Each row of a before or after table is a point. The points were changed in one or more steps. Then noise was added and the rows were shuffled. The steps act on columns, c1 being the first. What was done? A step turns or swaps two columns, mirrors them in a line or flattens them onto one, adds a multiple of one to another, or multiplies or shifts one. Angles are multiples of 10 degrees, from the lower column toward the higher: turns from -170 to 170, lines from 10 to 170 but not 90. Use the fewest steps. Two steps may share a column if one is a turn and the other turns, adds or multiplies; they go together, in the order done. Otherwise the lowest column goes first.

Before:
[[ 0.66 -0.57]
 [ 0.56 -0.50]
 [-0.66 -0.34]
 [ 0.44 -0.26]
 [ 0.00 -0.24]
 [-0.27  0.19]
 [-0.21 -0.47]
 [ 0.65 -0.31]
 [-0.22 -0.28]
 [ 0.20  0.34]]
After, 10 rows:
[[-0.31  0.23]
 [-0.52  0.43]
 [-0.38 -0.80]
 [-0.10 -0.44]
 [-0.41 -0.76]
 [ 0.44 -0.07]
 [-0.18 -0.70]
 [-0.24 -0.11]
 [-0.57 -0.01]
 [ 0.09  0.23]]
Steps: turn c1 and c2 by -70 degrees

Before:
[[ 0.43  0.01 -0.11]
 [-0.27  0.16  0.34]
 [-0.59  0.15 -0.53]
 [-0.40  0.00  0.17]
 [-0.50  0.39  0.48]
 [ 0.67  0.50 -0.45]
 [-0.31  0.20 -0.25]
 [ 0.14  0.23  0.46]
 [-0.67  0.24  0.34]
 [-0.31 -0.02  0.29]
 [ 0.09  0.64  0.34]
 [-0.28  0.24  0.48]
 [-0.54  0.71 -0.01]
 [ 0.90  0.63  0.21]]
After, 14 rows:
[[-0.34 -0.56 -0.21]
 [ 0.72 -0.20  0.63]
 [-0.34 -0.60  0.35]
 [-0.29 -0.07  0.31]
 [-0.26 -0.12 -0.25]
 [-0.65  0.12  0.55]
 [-0.18 -0.30 -0.21]
 [-0.55 -0.35 -0.19]
 [ 0.33 -0.72  0.03]
 [-0.39 -0.09 -0.13]
 [ 1.12 -0.65  0.14]
 [ 0.28 -0.44 -0.26]
 [-0.15 -0.46 -0.29]
 [ 0.43  0.07  0.11]]
Steps: turn c2 and c3 by 150 degrees; add -0.3 times c2 to c1

Before, 10 rows:
[[ 0.55 -0.12 -0.02 -0.52  0.14 -0.54]
 [-0.31  0.00 -0.07  0.19 -0.20  0.26]
 [ 0.52 -0.06  0.16  0.00  0.39 -0.39]
 [-0.48 -0.12 -0.26  0.13  0.11  0.04]
 [-0.29  0.47 -0.21 -0.01  0.08  0.47]
 [-0.49 -0.02 -0.16 -0.05  0.24  0.15]
 [-0.51  0.29  0.08  0.03  0.03  0.08]
 [ 0.46 -0.08  0.49 -0.48  0.26 -0.13]
 [-0.09 -0.19 -0.16 -0.05  0.13  0.35]
 [-0.31  0.01 -0.14  0.06 -0.16  0.20]]
After, 10 rows:
[[ 0.56  0.12  0.37 -0.02  0.14  1.07]
 [ 0.08  0.32  0.21  0.55 -0.31  0.45]
 [-0.24 -0.47 -0.32  0.02  0.64 -0.85]
 [ 0.44  0.39  0.10  0.10  0.07 -0.11]
 [-0.22 -0.43  0.03 -1.46  0.40 -1.52]
 [-0.27 -0.49 -0.50 -1.59  0.22 -0.52]
 [ 0.06  0.50 -0.01  0.41  0.20  0.79]
 [-0.15  0.15  0.29 -0.18  0.21  0.79]
 [ 0.09  0.29  0.11  0.15 -0.25  0.62]
 [ 0.15  0.45  0.09 -0.15  0.42  0.64]]
Steps: turn c1 and c2 by -110 degrees; turn c3 and c6 by -70 degrees; multiply c6 by 3; multiply c4 by 3; multiply c5 by 1.6

Before, 12 rows:
[[-0.73 -0.44 -0.23  0.06 -1.00 -0.50 -0.47  0.06  0.14]
 [-0.64 -0.08  0.31  0.18 -0.11 -0.39 -0.10 -0.66 -0.16]
 [ 0.14 -0.35  0.49  0.30 -0.01  0.37 -0.26 -0.59  1.01]
 [-0.32  0.00  0.46  0.45 -0.12  0.63 -0.23 -0.24  0.65]
 [-0.25  0.26 -0.31  0.28 -0.20 -0.04 -0.62  0.06  0.35]
 [-0.25  0.82 -0.50  0.05 -0.53  0.36 -0.46 -1.09  0.08]
 [ 0.01 -0.36 -0.40  0.43 -0.19  0.01 -0.13 -0.05  0.30]
 [-0.22 -0.19 -0.01  0.12  0.04  0.03 -0.16  0.54 -0.15]
 [-0.49  1.15 -0.07  0.44 -0.44 -0.66 -0.16 -0.09 -0.16]
 [-0.23  0.36  0.27 -0.38  0.67 -0.16  0.11 -0.47 -0.08]
 [ 0.42  0.24  0.08 -0.42 -0.46 -0.52  0.15 -0.23 -0.07]
 [ 0.01  0.06 -0.37  0.40  0.11  0.01 -0.82  0.37 -0.46]]
After:
[[ 0.00  0.05 -0.28  0.39  0.11  0.33 -0.83  0.37 -0.46]
 [ 0.01  0.81  0.10  0.05 -0.53  0.60 -0.45 -1.10  0.07]
 [-0.02 -0.36 -0.31  0.42 -0.21  0.36 -0.11 -0.05  0.29]
 [ 0.00  0.24 -0.67 -0.43 -0.47 -0.33  0.15 -0.24 -0.07]
 [-0.01 -0.01  1.23  0.45 -0.12 -0.08 -0.22 -0.22  0.64]
 [ 0.00  1.15 -0.97  0.44 -0.46 -0.27 -0.17 -0.10 -0.16]
 [ 0.00  0.37 -0.02 -0.38  0.68 -0.31  0.10 -0.48 -0.09]
 [ 0.01 -0.09 -0.28  0.20 -0.11 -0.47 -0.08 -0.66 -0.17]
 [ 0.01 -0.21  0.04  0.11  0.04  0.02 -0.16  0.53 -0.14]
 [ 0.02 -0.34  0.90  0.31 -0.03 -0.23 -0.26 -0.60  1.02]
 [ 0.00 -0.42 -0.90  0.07 -1.01 -0.04 -0.45  0.05  0.13]
 [ 0.01  0.26 -0.31  0.30 -0.20  0.24 -0.61  0.07  0.35]]
Steps: multiply c1 by 0; turn c3 and c6 by -60 degrees; multiply c3 by 1.6

Before:
[[-0.60 -0.15 -0.27 -0.25 -0.40  0.08 -0.40 -0.22 -0.06  0.17 -0.06  0.61]
 [-0.01 -0.64 -0.09 -0.11 -0.09  0.10 -0.37  0.15  0.13 -0.08  0.06 -0.27]
 [ 0.34 -0.72  0.13  0.07 -0.19 -0.40 -0.70 -0.08  0.43 -0.08  0.35 -0.03]
 [ 0.51 -0.26  0.59  0.30  1.04 -0.06  0.52  0.14 -0.16  0.67 -0.51  0.65]
 [-0.60 -0.41  0.19  0.21 -0.07 -0.10 -0.09  0.08  0.27 -0.04  0.16  0.20]
 [ 0.46 -0.22 -0.06  0.46  0.48 -0.63  0.12 -0.37  0.21  0.73 -0.37  0.02]
 [ 0.42 -0.46 -0.02  0.47 -0.08  0.04 -0.43  0.28 -0.08  0.13  0.36 -0.01]
 [-0.22  0.05 -0.43  0.12  0.05 -0.45 -0.56  0.04  0.22 -0.18 -0.25  0.23]]
After (8 x 12):
[[-0.22 -0.13 -0.35 -0.22 -0.56 -0.08  0.15  0.09  0.04  0.37 -0.10 -0.82]
 [-0.18 -0.47  0.23  0.34 -0.20  0.36 -0.69  0.16  0.11  0.34  0.37  0.34]
 [-0.82 -0.28  0.40  0.27  0.26  0.14  0.43 -0.46  0.18  2.27 -0.54  0.12]
 [ 0.27 -0.66  0.09 -0.16 -0.02  0.01 -0.47  0.14 -0.12 -0.24  0.08  0.10]
 [ 0.14 -0.37  0.15  0.24 -0.01  0.07  0.31 -0.07 -0.26 -0.13  0.18 -0.61]
 [-0.16 -0.74 -0.01  0.29 -0.06 -0.31 -0.92 -0.12 -0.41 -0.28  0.36  0.27]
 [-0.12  0.07 -0.11  0.39  0.25 -0.25 -0.34  0.37 -0.21 -0.48 -0.25 -0.33]
 [-0.28 -0.20 -0.32  0.79 -0.29 -0.19 -0.12 -0.13 -0.24  2.22 -0.36  0.37]]
Steps: turn c1 and c12 by 120 degrees; add -0.7 times c12 to c7; turn c3 and c8 by -60 degrees; turn c4 and c6 by 40 degrees; multiply c10 by 3; turn c5 and c10 by 20 degrees; multiply c9 by -1

Before (13 x 18):
[[-0.29  0.31  0.31 -0.12 -0.29 -0.17  0.35  0.21  0.47 -0.08 -0.60  0.38
   0.21 -0.29  0.46  0.21  0.07  0.25]
 [ 0.49  0.21  0.13  0.51  0.06  1.02 -0.47 -0.63 -0.09  0.35  0.78 -0.49
  -0.05 -0.47  0.36  0.43 -0.10  0.34]
 [-0.68  0.32  0.21 -0.33 -0.03 -0.10  0.20  0.77  0.71  0.12  0.04 -0.56
   0.35 -0.11  0.07 -0.06  0.30  0.15]
 [ 0.93 -0.23  0.59 -0.14 -0.50  1.04 -0.08 -0.44  0.16  0.60  0.78 -0.22
   0.33  0.23 -0.15  0.09 -0.37  0.18]
 [-0.27  0.07  0.04 -0.17 -0.21 -0.01  0.15  0.02 -0.38  0.20 -0.03 -0.37
   0.26 -0.23 -0.24 -1.03  0.28  0.00]
 [-0.09 -0.31 -0.37 -0.20 -0.12  0.39  0.51 -0.01  0.14  0.37 -0.49 -0.62
   0.07  0.18  0.05 -0.42  0.77 -0.41]
 [ 0.62  0.40  0.14  0.45 -0.02  1.03  0.13  0.21 -0.16  0.13  0.80  0.26
   0.15 -0.07  0.07  0.36  0.03 -0.36]
 [ 0.10 -0.29  0.04 -0.01  0.06 -0.48 -0.12  0.77  1.22 -0.05 -0.11  0.44
  -0.35 -0.40  0.00  0.04 -0.28  0.07]
 [-0.87 -0.27  0.16  0.05 -0.39  0.12  0.48 -0.01  0.29 -0.52 -0.09 -0.53
  -0.11  0.18  0.28 -0.67  0.31 -0.46]
 [-0.19  0.34  0.81 -0.32  0.57  0.07  0.27  0.33  0.88  0.12 -0.44  0.22
  -0.36 -0.32 -0.25  0.00 -0.08 -0.13]
 [ 0.73 -0.23  0.63  0.71  0.24  0.97 -0.27 -0.11  0.14  0.67  0.61 -0.06
   0.59 -0.12  0.67 -0.11 -0.12 -0.16]
 [ 0.96  0.23  0.42  0.42  0.00  1.48 -1.02  0.10 -0.22  0.38  0.54 -0.06
  -0.05  0.38  0.63  0.17 -0.36  0.25]
 [-1.35 -0.25  0.15 -0.29 -0.34  0.25 -0.11  0.34 -0.12  0.38 -0.23 -0.06
   0.04 -0.45  0.05  0.03  0.33 -0.31]]
After (13 x 18):
[[-0.84 -0.23  0.12  0.11  0.23  0.10  0.47 -0.49  0.03  0.24 -0.07 -0.49
  -0.17 -0.18  0.30 -0.58  0.35 -0.43]
 [ 1.00  0.19  0.42  0.46  0.43  1.46 -1.07  0.28  0.03 -0.22  0.52 -0.14
  -0.09  0.54 -0.20  0.10  0.41  0.18]
 [ 0.78 -0.21  0.59  0.69  0.37  0.95 -0.28  0.48 -0.08 -0.26  0.61 -0.10
   0.66  0.06 -0.43 -0.12 -0.82 -0.20]
 [-0.13  0.35  0.88 -0.32 -0.32  0.06  0.30  0.10 -0.03 -0.38 -0.38  0.21
  -0.32  0.08 -0.58 -0.06  0.05 -0.17]
 [-0.13 -0.25 -0.37 -0.27  0.07  0.37  0.51  0.24 -0.04 -0.24 -0.42 -0.67
   0.05 -0.62  0.19 -0.41  0.40 -0.32]
 [ 0.08 -0.39  0.04  0.08 -0.17 -0.45 -0.23 -0.50  0.07 -0.69 -0.11  0.54
  -0.37  0.10 -0.08  0.01 -0.09  0.04]
 [ 0.55  0.21  0.11  0.52  0.21  0.94 -0.38  0.59 -0.09  0.29  0.84 -0.55
  -0.04 -0.06 -0.21  0.55 -0.49  0.28]
 [ 1.01 -0.27  0.66 -0.20  0.04  0.97  0.00  0.55 -0.05  0.03  0.80 -0.12
   0.32  0.40  0.52  0.16 -0.16  0.16]
 [-0.61  0.32  0.22 -0.28  0.05 -0.11  0.18 -0.14 -0.02 -0.74  0.03 -0.50
   0.34 -0.26  0.02  0.01 -0.39  0.15]
 [-0.30  0.28  0.31 -0.06  0.36 -0.20  0.37 -0.11 -0.01 -0.19 -0.49  0.35
   0.23 -0.16  0.15  0.37 -0.53  0.31]
 [-1.24 -0.28  0.07 -0.38  0.19  0.28 -0.05  0.01  0.03 -0.51 -0.20 -0.02
   0.03 -0.54  0.40  0.07 -0.32 -0.37]
 [ 0.60  0.38  0.13  0.46  0.06  1.05  0.19  0.13  0.08 -0.27  0.77  0.28
   0.19 -0.02  0.02  0.22 -0.21 -0.38]
 [-0.31  0.05  0.07 -0.10 -0.12 -0.04  0.17  0.27  0.05 -0.17  0.02 -0.23
   0.27 -0.28  0.45 -1.08 -0.36 -0.01]]
Steps: turn c8 and c10 by -120 degrees; add 0.3 times c2 to c8; turn c5 and c15 by -110 degrees; multiply c5 by 0.7; multiply c9 by 0; turn c14 and c17 by 70 degrees; add -1 times c13 to c17

Before, 12 rows:
[[-0.03 -0.21  0.43  0.00  0.58  0.23  0.35 -0.09  0.86  0.68  0.38 -0.24
   0.54 -0.02 -0.66  0.02 -0.48 -0.50  0.48 -0.53 -0.49  0.02 -0.47 -0.61]
 [-0.77  0.38 -0.23  0.31 -0.41 -0.27  0.30  0.11 -0.33 -0.38 -0.37  0.10
  -0.34  0.19  0.31  0.20 -0.23  0.31 -0.69  0.63 -0.04 -0.03  0.11 -0.04]
 [ 0.27 -0.20  0.05  0.29  0.18 -0.07  0.62 -0.42  0.04 -0.01  0.85 -0.20
   0.33  0.51 -0.56 -0.47  0.41 -0.21 -0.56 -0.33 -0.69 -0.13  0.24 -0.35]
 [ 0.32 -0.02 -0.20  0.23  0.34 -0.45  0.81  0.16  0.08  0.18  0.13  0.05
   0.73  0.19 -0.37 -0.40 -0.04  0.44 -0.53 -0.07 -0.20 -0.10 -0.10  0.23]
 [ 0.51 -0.10 -0.40 -0.13  0.26  0.35  0.17 -0.37  0.63  0.92  0.32 -0.01
  -0.07  0.66 -0.32  0.31 -0.56 -0.71  0.38 -0.32 -0.11  0.38 -0.80 -0.04]
 [-0.39  0.64 -0.33  0.25 -0.80  0.25 -0.34 -0.15  0.13 -0.53 -0.45  0.44
  -0.23 -0.36 -0.12  0.65 -0.37 -0.06 -0.02  0.04 -0.02  0.19 -0.45  1.00]
 [-0.31  0.81 -0.59  0.29 -0.17  0.01 -0.15 -0.20 -0.10  0.12 -0.64  0.12
   0.05 -0.54  0.38  0.44 -0.03 -0.54 -0.53 -0.01  0.05  0.35  0.09  0.53]
 [ 0.40  0.01  0.12  0.22  0.47 -0.35  0.35  0.07 -0.62 -0.60  0.32 -0.12
   0.78  0.01  0.34  0.67  0.01 -0.04 -0.29  0.33 -0.38 -0.12  0.08  0.30]
 [-0.24  0.62 -0.32  0.64 -0.31  0.18  0.06 -0.16  0.01 -0.27 -0.04  0.28
  -0.34 -0.19  0.48  0.46 -0.22  0.76 -0.61 -0.17  0.13  0.70  0.42  0.30]
 [-0.34  0.37 -0.81  0.27  0.40  0.16 -0.01  0.01  0.09 -0.41 -0.43  0.31
  -0.61 -0.12  0.30  0.56 -0.22 -0.09 -0.13 -0.54 -0.05 -0.13 -0.07  0.65]
 [ 0.44 -0.68  0.52 -0.22  0.22  0.04  0.89 -0.32  0.29  0.51  0.36 -0.60
   0.56  0.45 -0.31 -0.24 -0.39 -0.08 -0.34 -0.23 -0.57 -0.39  0.51  0.08]
 [ 0.23  0.11  0.37 -0.41  0.28  0.49  1.20 -0.10  0.00  0.36  0.44 -0.84
   0.63  0.57 -0.65 -0.38 -0.20 -0.23  0.24 -0.53 -0.29  0.06 -0.27 -0.36]]
After (12 x 24):
[[-0.37  0.83 -0.33  0.13 -0.19  0.25 -0.33 -0.19 -0.02 -0.49 -0.74  0.43
  -0.81 -0.35 -0.46  0.73 -0.16 -0.05 -0.04  0.03  0.00  0.25 -0.43  0.87]
 [-0.24 -0.10 -0.32  0.24  0.17  0.20  0.07 -0.18  0.24 -0.28 -0.10  0.30
  -0.47 -0.21  0.32  0.52 -0.08  0.73 -0.60 -0.15  0.13  0.68  0.43  0.43]
 [ 0.34  0.50 -0.22  0.09 -0.45 -0.46  0.80  0.16 -0.10  0.21  0.19  0.05
   0.66  0.20 -0.45 -0.38 -0.23  0.41 -0.53 -0.08 -0.18 -0.06 -0.08  0.10]
 [-0.31 -0.06 -0.83  0.11  0.72  0.16 -0.02 -0.03 -0.13 -0.41 -0.69  0.33
   0.04 -0.12  0.08  0.59  0.00 -0.10 -0.11 -0.54 -0.05 -0.06 -0.09  0.65]
 [ 0.45 -0.22  0.54 -0.09 -0.40  0.06  0.91 -0.33 -0.38  0.51  0.59 -0.58
   0.49  0.45 -0.31 -0.11 -0.61 -0.07 -0.35 -0.24 -0.58 -0.25  0.53 -0.03]
 [ 0.41 -0.49  0.15  0.10 -0.43 -0.30  0.35  0.11  0.53 -0.59  0.56 -0.11
   0.79  0.01  0.22  0.61  0.29 -0.02 -0.27  0.34 -0.39 -0.35  0.10  0.38]
 [ 0.28  0.62  0.03  0.09 -0.19 -0.07  0.60 -0.42 -0.11 -0.01  1.34 -0.21
   0.33  0.48 -0.41 -0.55  0.27 -0.19 -0.58 -0.35 -0.69 -0.12  0.21 -0.53]
 [ 0.23  1.06  0.36 -0.15 -0.41  0.51  1.24 -0.09  0.02  0.37  0.68 -0.82
   0.57  0.58 -0.49 -0.28 -0.47 -0.21  0.22 -0.52 -0.29  0.06 -0.27 -0.55]
 [-0.77 -0.08 -0.21  0.15  0.06 -0.29  0.33  0.12  0.32 -0.39 -0.65  0.11
  -0.52  0.20  0.35  0.25 -0.19  0.30 -0.68  0.62 -0.05 -0.11  0.10  0.04]
 [-0.28  0.31 -0.59  0.15 -0.11  0.03 -0.17 -0.22  0.23  0.11 -1.00  0.11
  -0.15 -0.57  0.17  0.42  0.15 -0.51 -0.57 -0.02  0.01  0.30  0.08  0.66]
 [-0.03  0.75  0.43 -0.01 -0.18  0.22  0.35 -0.13 -0.82  0.67  0.59 -0.19
   0.78 -0.04 -0.41  0.18 -0.55 -0.48  0.51 -0.53 -0.51  0.32 -0.44 -0.80]
 [ 0.54  0.38 -0.36 -0.05  0.21  0.34  0.16 -0.39 -0.42  0.94  0.52 -0.03
   0.17  0.64 -0.31  0.48 -0.57 -0.73  0.37 -0.32 -0.08  0.55 -0.80 -0.15]]
Steps: add -1.5 times c15 to c2; turn c15 and c24 by 20 degrees; multiply c4 by 0.4; turn c5 and c13 by 60 degrees; mirror c9 and c22 in the line at 80 degrees; multiply c11 by 1.6; turn c16 and c17 by 20 degrees; multiply c17 by 1.3
